Each row of a before or after table is a point. One or more steps were done to the points. Then noise was added and the rows were shuffled. The steps act on columns, c1 being the first. Write out the steps. A step turns or swaps two columns, mirrors them in a line or flattens them onto one, adds a multiple of one to another, or multiplies or shifts one. Angles are multiples of 10 degrees, from the lower column toward the higher: turns from -170 to 170, lines from 10 to 170 but not 90. Use the fewest steps. Two steps may share a column if one is a turn and the other turns, adds or multiplies; they go together, in the order done. Otherwise the lowest column goes first.

Before (9 x 2):
-42	-39
49	45
65	-59
-8	38
-42	28
-11	-15
-18	53
-1	-1
-29	-73
After (9 x 2):
55	-12
35	-8
11	-65
-11	58
-1	22
-82	-25
-50	59
-3	-1
45	20
Steps: turn c1 and c2 by -120 degrees

Before (12 x 4):
-32	-38	51	7
-51	18	-80	35
44	19	53	-39
12	-28	15	-33
35	8	12	-41
-57	1	-53	32
-3	-2	-58	-34
-48	62	-77	12
-109	35	-70	25
23	-38	11	-58
11	-16	48	2
25	0	-64	9
After (12 x 4):
8	-7	44	-3
-2	1	20	-66
20	-44	57	-7
5	-17	-34	-56
11	-17	14	49
10	-29	37	2
5	-23	13	46
6	-3	56	36
-10	24	-49	-41
-17	34	-58	-61
-44	77	-47	-57
-42	72	-40	-66
Steps: flatten c1 and c2 onto the line at 120 degrees; turn c3 and c4 by 70 degrees

Before (11 x 6):
34	-37	-61	12	-22	10
2	67	47	0	14	-33
32	-31	50	20	10	8
-10	33	-65	8	46	43
6	19	63	-36	-73	-15
-21	68	39	-49	-54	-103
18	-30	-30	-16	55	71
33	83	64	4	0	-27
-33	-18	37	12	57	-17
48	-71	-24	-39	57	21
29	-13	-32	34	10	-29
After (11 x 6):
-23	-12	-42	10	63	-16
-7	30	58	10	49	45
61	-69	25	-40	51	22
-31	70	-34	-42	-52	-108
0	58	-48	0	9	-34
30	-30	29	-13	51	72
28	-37	59	19	-21	13
34	-29	-50	19	6	4
30	-12	29	39	5	-28
28	85	-65	-3	-8	-29
-8	24	-60	-31	-74	-15
Steps: turn c1 and c5 by -10 degrees; multiply c3 by -1

Before (12 x 8):
2	14	28	-39	10	23	50	27
14	10	-37	-54	43	100	-2	4
-52	-70	-91	10	2	-43	-57	-43
-30	24	10	-9	-42	23	45	43
38	6	9	-18	17	64	-17	46
8	45	-46	-59	18	13	17	46
3	0	-20	-16	-45	53	-77	-18
-3	25	-39	-65	36	81	-38	-31
-15	24	55	4	34	-17	4	-10
29	-67	-60	62	-15	1	-6	-23
-28	-12	33	10	1	10	15	55
26	-27	28	-35	-9	20	28	28
After (12 x 8):
62	20	32	21	13	-60	27	37
-77	-8	-17	31	-37	-26	-28	57
86	-52	-38	17	23	-53	7	47
-123	-24	32	18	40	19	-7	-8
10	11	41	-29	-9	-44	-22	34
-39	-21	29	-1	13	-38	-34	41
91	11	-23	18	48	-112	-1	5
54	31	-92	-70	5	47	44	-64
156	74	-26	-21	-12	42	0	-23
-110	20	12	-4	1	-1	9	58
39	14	-10	14	-43	-56	62	-41
58	-14	-30	23	39	-104	29	-42
Steps: turn c1 and c3 by 40 degrees; multiply c1 by 2.5; turn c4 and c6 by 140 degrees; turn c2 and c4 by 130 degrees; mirror c7 and c8 in the line at 80 degrees

Before (11 x 11):
6	-15	9	20	-16	65	33	11	47	53	-25
51	-21	-39	24	-14	19	45	29	3	62	15
39	14	-24	-9	-25	46	-1	18	12	9	-35
-13	-36	51	-5	-14	-12	-54	34	70	-53	26
17	-36	35	-23	-61	1	19	1	65	-38	-5
32	-45	38	-34	37	-12	-39	-49	60	-29	47
-16	-32	-15	-51	61	-24	3	-11	70	-42	41
28	-53	-23	37	6	16	30	3	6	30	-57
13	-52	-19	14	-15	70	30	5	-11	3	4
-8	-62	46	-88	58	-30	-13	5	25	-11	28
-56	-29	17	-55	-39	-39	-57	-25	58	-20	30
After (11 x 11):
8	59	-21	18	8	23	29	-83	33	14	-57
14	53	38	-67	37	-32	-40	32	12	-56	48
3	16	6	-22	-17	58	33	-140	45	30	-25
-30	57	45	-76	59	-52	-13	36	-50	0	28
-26	25	-16	-86	61	-50	4	107	6	-26	41
42	0	-24	-14	-25	40	-1	-9	1	20	-35
-62	6	17	-80	-39	-63	-58	31	-4	-31	29
-25	29	53	-56	-15	-28	-54	184	41	14	27
6	39	35	-65	-61	-19	19	108	25	-12	-4
-4	54	-19	17	-13	76	29	-5	5	6	3
40	36	-40	13	-15	23	44	-144	19	48	15
Steps: mirror c1 and c2 in the line at 10 degrees; turn c4 and c9 by 50 degrees; add 0.3 times c4 to c6; turn c8 and c10 by 70 degrees; multiply c8 by 3
